Each row of a before or after table is a point. One or more steps were done to the points. Then noise was added and the rows were shuffled. The steps act on columns, c1 being the first. What was done? A step turns or swaps two columns, mirrors them in a line or flattens them onto one, adds a multiple of one to another, or multiplies or shifts one. Angles are multiples of 10 degrees, from the lower column toward the higher: turns from -170 to 170, lines from 10 to 170 but not 90. Use the fewest steps. Two steps may share a column if one is a turn and the other turns, adds or multiplies; they go together, in the order done. Otherwise the lowest column goes first.
In the rows, zero is written as 128.

Before (10 x 2)
[[136  76]
 [ 89  89]
 [149 125]
 [117  72]
 [119  59]
 [ 99 180]
 [ 30 131]
 [125 182]
 [145  69]
 [149  89]]
After (10 x 2)
[[178  92]
 [168 111]
 [122  74]
 [163  69]
 [146 141]
 [ 90 168]
 [156  77]
 [167  92]
 [ 51  68]
 [ 73 149]]
Steps: turn c1 and c2 by 40 degrees

Before (9 x 8)
[[135 145  66 143 162 123 130 119]
 [108 118 125  94 103 161  78 166]
 [126 100 141 141 114 110 131 155]
 [162 123 102 146 131 144 124  92]
 [108 127  55 173 133 189 117 162]
 [142  90   7 149 147 114 146  72]
 [122 156 100 157  88 142 100 144]
 [131 169 112 156 103 128 209  72]
 [114 101  95 134 161 104  97  39]]
After (9 x 8)
[[151 145  95 167 155 127 133 118]
 [117 168 108 153 104 180 189  74]
 [159 122 109 153 113 137 114  92]
 [110 126  76 189 142 169  80 161]
 [ 98 119 143 110 118 123  69 167]
 [132 101 111 147 163  91 123  39]
 [151  92  67 200 137 127 153  72]
 [101 154 103 160  97 119  97 144]
 [120 100 125 126 117 116 139 158]]
Steps: turn c1 and c5 by -30 degrees; flatten c3 and c4 onto the line at 130 degrees; turn c6 and c7 by -40 degrees

Before (12 x 12)
[[ 99  65 127 156  45 115  98 117 148  90 107 175]
 [156 125  90 109 152 142 114 157  47 155 135 149]
 [ 35  69 150  86 152 163 136  73 184 137 116 102]
 [100  99 123 161  92  55 135  97 100  76 124 140]
 [ 99 157  61 140  71  80 121 126 107 132 128 176]
 [ 76  94 146 110  89  58  76  54 140 106  48 158]
 [ 84 117 196  38  90 148 134  84 141 100  89  93]
 [109  66 140  68 117 135 150  29 159 176 138 121]
 [172 156 137  90 187 138 171 146 125 175 134 168]
 [152 155  74 167 109  95  70  99 116  92 155 171]
 [115 144 145  85 166 185 159 119  66 141 166 202]
 [149 174 148 118 166 134 116 177  61 199 208 176]]
After (12 x 12)
[[160 149  62 122  71 182 120 126 165 132 138  90]
 [ 36  86 151 165 153 176 136  90 159 135 102 123]
 [105 138 146  96 166 102 159 122  29 140  60  40]
 [143 127  90 127 151  97 112 147  24 155 106 111]
 [182 147  74  70 110 131  70 107 135  92 138 102]
 [ 76 121 195 227  90 148 135  97 178  99  81 147]
 [162 146 138 138 186  87 169 141  66 176  90  98]
 [153 160 150  22 165 107 117 162  23 198  55  85]
 [168 109 122 117  91 197 134 106 136  76 160 128]
 [138  84 126 144  45 159  97 120 232  91 169  80]
 [160 103 146 248  88 212  75  77 179 106 178 106]
 [108  84 140 143 119 138 151  59 170 176  67 128]]
Steps: turn c1 and c6 by -130 degrees; turn c1 and c12 by -160 degrees; multiply c2 by 0.7; multiply c11 by 1.6; turn c4 and c11 by 120 degrees; add -1 times c5 to c9; multiply c8 by 0.7

Before (11 x 20)
[[133 191  94  91 137 152 180 115 154  98 124  92 114 203 130  72 134 169
   89 132]
 [114 124  50  70 151  99 111 131  98 139 120 152 117 133 110 204 112  71
  106  73]
 [ 87 133 137 152  30  72 146 185 184  84 154 178  32 223 161  88 117  96
  157 120]
 [124 112  41 102 131 124  91 134  62 140 124 149 120 136 190 130 112  51
  163  76]
 [ 50 100 161 155  72 101 161 142 171  91 119 120  27 249 176 123 164 113
  185 137]
 [131  94  67 129 185  61  79 121  73 129  88 153  94 120 120 130  75  78
  152  66]
 [107 108 113  63 145 104 116 114  83  54 150 151 149 119 120 123 136  75
  143  98]
 [ 72 136 126 186  72  97 161 159 166 190 175 125  66 189 127  87 151 157
  177 139]
 [123 176  85  77 142 130  92  92 107  75 158  32 132 139 112 121 104  80
   79  99]
 [ 69 141 139 187  94 156 219 152 193 130 155 115  61 170 162 102  85 141
  139 136]
 [ 97 127 127 162  73 172 176 189 166 124 111  75 111 204 100  77 122 140
  104 163]]
After (11 x 20)
[[129 168  70 101 131 150  85 135  59 110 144 140 122 185 181 129 142 170
  167  73]
 [134 141  80 129 183  67  54 121  69  72 141 178  97 181 155 134 139 149
  153  66]
 [101 156 111  58 147 104 124 108  81 140 155 113 154 174 132 127  54 143
  146  99]
 [ 50  77 190 156  72 129 160 141 171 167 121 129  27 113 182 122  94 243
  179 142]
 [ 88 119 164 151  28  90 154 190 185 122 179 127  32 107 183  87  86 225
  160 121]
 [119 187  79  79 146 121 120  94 110 107  47  69 129 109 115 122  78 163
   81  94]
 [ 77  88 132 187  72 103 185 164 167 156 139  84  65  84 144  84 191 162
  184 142]
 [ 96  84 105 157  74 153 179 191 171 123  66 128 104  98  79  81 120 193
  106 164]
 [113 160  53  73 158  99 105 132  95 112 150 147 116 160 123 204 146 151
  112  71]
 [127 113  92  84 141 152 182 116 147 136  94 119 112  30 122  71 103 169
   94 130]
 [ 69 113 146 187  95 177 232 149 196  87 129  99  63  93 144 101 133 159
  138 139]]
Steps: turn c14 and c18 by 120 degrees; turn c2 and c14 by -50 degrees; turn c6 and c15 by -30 degrees; add 0.5 times c15 to c3; turn c11 and c12 by -70 degrees; add -0.5 times c12 to c7; swap c10 and c17
